Each row of a before or after table is a point. One or more steps were done to the points. Then noise was added and the rows were shuffled. The steps act on how far a point lies along the listed directions, d1 being the first. Name the steps. A step turns or swaps two directions, mirrors them in a line or flattens them onto one, adds a multiple of one to another, or multiplies one. Angles are multiples of 10 degrees, from the lower direction toward the higher: turns from -170 to 170, lines from 10 to 170 but not 90. Use the fewest steps. Two steps may share a direction if one is a turn and the other turns, adds or multiplies; they go together, in the order done. Otherwise the lowest direction goes first.

Directions:
(1): [-20  59  -7]
(2): [-54 -21 -24]
(3): [-25  -2  57]
Before, 14 rows:
[[  9   9  -2]
 [ 26 -18  -6]
 [ 10  15  -7]
 [ 11   2 -14]
 [  3   9  14]
 [  6 -22 -18]
 [-16 -39   1]
 [-17   5  -4]
 [  0 -26  20]
 [  1  10   2]
 [-29   4 -19]
 [-26 -20  39]
 [ -8   7  -7]
 [  6   7   4]]
After (14 x 3):
[[-60  -9 -22]
 [  9 -34  -1]
 [  4   9   9]
 [ 14  11  11]
 [-30 -46 -31]
 [ 16   4  17]
 [-16   4  -3]
 [ 38   0 -11]
 [ 17  17   8]
 [ 13  23   6]
 [ -3 -10 -33]
 [ 12  14 -11]
 [-22 -50  18]
 [-28  -3  -4]]
Steps: turn d1 and d3 by 40 degrees; multiply d2 by 2

Directions:
(1): [ 14  28 -29 -21 -60  19]
(2): [-41  -7  -8  35  -4  57]
(3): [-18  33  53  27 -30 -20]
(4): [-47  43 -10 -38  26  -5]
Before (13 x 6):
[[ -8 -32 -40  17  28  43]
 [  8   2   3  29 -15  38]
 [  4   3 -29  -8 -10  12]
 [  8  -1  12   4  10 -16]
 [-19   1  -6   3   5  27]
 [-14 -17   0  16  13  15]
 [ 21  -8  -6  13 -38  33]
 [-17   7  25  24 -34  14]
 [  2   9 -19  -7   8  -1]
 [ 14 -43 -30  41 -12  38]
 [ 17 -13 -22   4  18  19]
 [  1   1  18  13  -6 -18]
 [ -1 -13   1   2  20  -9]]
After:
[[  9   7 -16 -17 -21   3]
 [ 43 -11 -32 -16 -12 -20]
 [ 37 -12  37  20 -40 -26]
 [-11  13 -17  -9  23  -2]
 [  6  12 -30 -23  20  11]
 [-11   3 -15  -1  -8  16]
 [ 44 -19  17  -3   4 -24]
 [  5 -10  15  31 -22   2]
 [ -2   3 -14 -20  30 -17]
 [ 10  17  -7 -30  -3  -9]
 [ 50   4  13   1 -13 -15]
 [ -3  -2   1  19  -7  16]
 [ 10  23 -59 -58   8  -3]]
Steps: turn d1 and d2 by -140 degrees; add -1 times d3 to d4

Directions:
(1): [ -6   7 -60   3  40  30   7  -7  40]
(2): [-19  44  29  -9 -30  39 -21  12  40]
(3): [ 10  29   7 -25  38 -54 -36  16  20]
(4): [ 12 -59  -5 -45 -23   2 -17  10  35]
Before:
[[  2  11 -22  40  21   2  19 -12 -16]
 [ 10   3  32 -17  -5 -41 -22   5 -15]
 [-19   6 -16  14  -7  38  17   1  11]
 [ 11 -13   9  -7   3 -34   1  11 -15]
 [  3 -39  17 -41 -26  12 -25  15  17]
 [  7 -30  10 -22  27 -34 -28   5  15]
 [ -2   0 -34  38   7  22  24  -5  -6]
 [  7  -5  10   7   8 -24  -4  -9 -19]
 [ 13 -40  31 -28 -27 -26 -13   8  -3]
 [  4  39   4  31  41 -51  -2   4 -27]
 [-15   1 -17  11  21  14   2 -16  10]
 [ -2  -5  -2   6   7 -26  -5  17   6]]
After (12 x 9):
[[ 11  17  27  11   5 -46 -17   8 -19]
 [-13   0   8  22 -17   3   9  12  -6]
 [ 18  -1  11  -2   6 -50 -19  15 -11]
 [ -8  24  28   8 -14   7 -12  -4   0]
 [  5 -18 -20 -12  30 -34  -3   9   6]
 [-16  60  35  45  -2  -9   6   4 -32]
 [ -1 -43 -20 -18 -14  50   3   0  20]
 [-18 -21  28  23 -30  38  12 -10 -14]
 [-18  30   7  12 -22  45   4  -8  10]
 [-10  -7  10 -10 -39  48  -2   3  31]
 [-11  13  26   6 -32  18   4  11  -2]
 [ -4 -18   5   3  15 -27  -4 -13 -18]]
Steps: multiply d2 by 1.3; turn d1 and d2 by -110 degrees; mirror d3 and d4 in the line at 110 degrees
